Each row is a point. The last column is the point's height on a tilted bowl or saddle (a function of degree 2), plus a little noise. Count its main directions that bend up, bend down and stay straight.

Points (17 x 4):
-0.002, 0.059, 0.016, -0.051
-0.038, -0.050, 0.061, -0.021
-0.039, 0.079, -0.012, -0.058
0.078, 0.089, -0.005, -0.030
0.002, 0.013, -0.052, 0.040
-0.081, 0.011, -0.044, 0.097
-0.072, 0.038, 0.027, -0.064
0.084, -0.018, 0.010, -0.013
0.072, -0.014, -0.021, -0.026
-0.013, 0.016, -0.042, 0.022
-0.042, 0.031, -0.010, -0.037
-0.031, 0.002, 0.060, -0.014
-0.074, -0.003, 0.001, -0.022
0.012, 0.024, -0.011, -0.043
0.040, -0.047, 0.052, 0.021
0.025, 0.000, -0.018, -0.029
0.029, 0.025, -0.021, -0.038
Directions: 1 up, 0 down, 2 straight

Points (16 x 4):
0.006, -0.001, 0.036, -0.016
0.031, 0.030, 0.045, -0.031
-0.037, 0.027, 0.010, -0.005
-0.033, -0.064, 0.068, 0.085
0.049, 0.030, 0.082, -0.053
0.047, 0.103, 0.005, 0.084
0.041, 0.071, -0.012, 0.036
-0.050, 0.033, 0.042, 0.012
-0.076, 0.017, -0.002, -0.029
0.059, 0.021, 0.031, -0.062
-0.035, -0.026, 0.005, 0.009
-0.016, 0.015, 0.081, 0.022
0.055, -0.053, -0.024, 0.044
0.013, 0.036, -0.011, 0.004
0.000, -0.006, -0.033, 0.018
-0.005, 0.056, -0.030, 0.036
Directions: 2 up, 1 down, 0 straight

Points (24 x 5):
0.085, 0.017, -0.016, -0.057, 0.011
-0.082, 0.011, 0.026, -0.010, -0.038
-0.019, -0.004, -0.024, -0.001, -0.024
0.050, -0.030, -0.015, -0.003, -0.003
0.006, -0.033, -0.002, 0.070, 0.008
0.006, -0.080, -0.058, -0.014, 0.006
-0.047, 0.017, -0.055, 0.027, -0.051
-0.050, -0.009, 0.032, -0.020, -0.029
0.001, -0.003, -0.067, 0.026, -0.028
0.050, 0.041, 0.014, 0.033, 0.029
0.023, -0.041, 0.018, -0.037, -0.013
-0.002, 0.033, 0.080, -0.020, -0.067
0.021, -0.021, 0.052, 0.004, -0.024
0.087, 0.017, -0.030, 0.044, 0.064
-0.012, 0.014, 0.077, -0.021, -0.063
0.005, 0.025, 0.001, 0.024, -0.012
-0.034, -0.031, -0.047, -0.030, -0.004
-0.010, 0.019, 0.035, 0.043, -0.016
0.091, -0.030, -0.048, -0.044, 0.018
-0.117, 0.008, -0.069, 0.005, -0.073
0.026, 0.058, -0.032, 0.082, 0.060
0.002, 0.003, 0.039, -0.009, -0.033
0.062, 0.059, -0.020, 0.029, 0.067
0.000, -0.004, -0.048, -0.109, 0.083
Directions: 2 up, 1 down, 1 straight
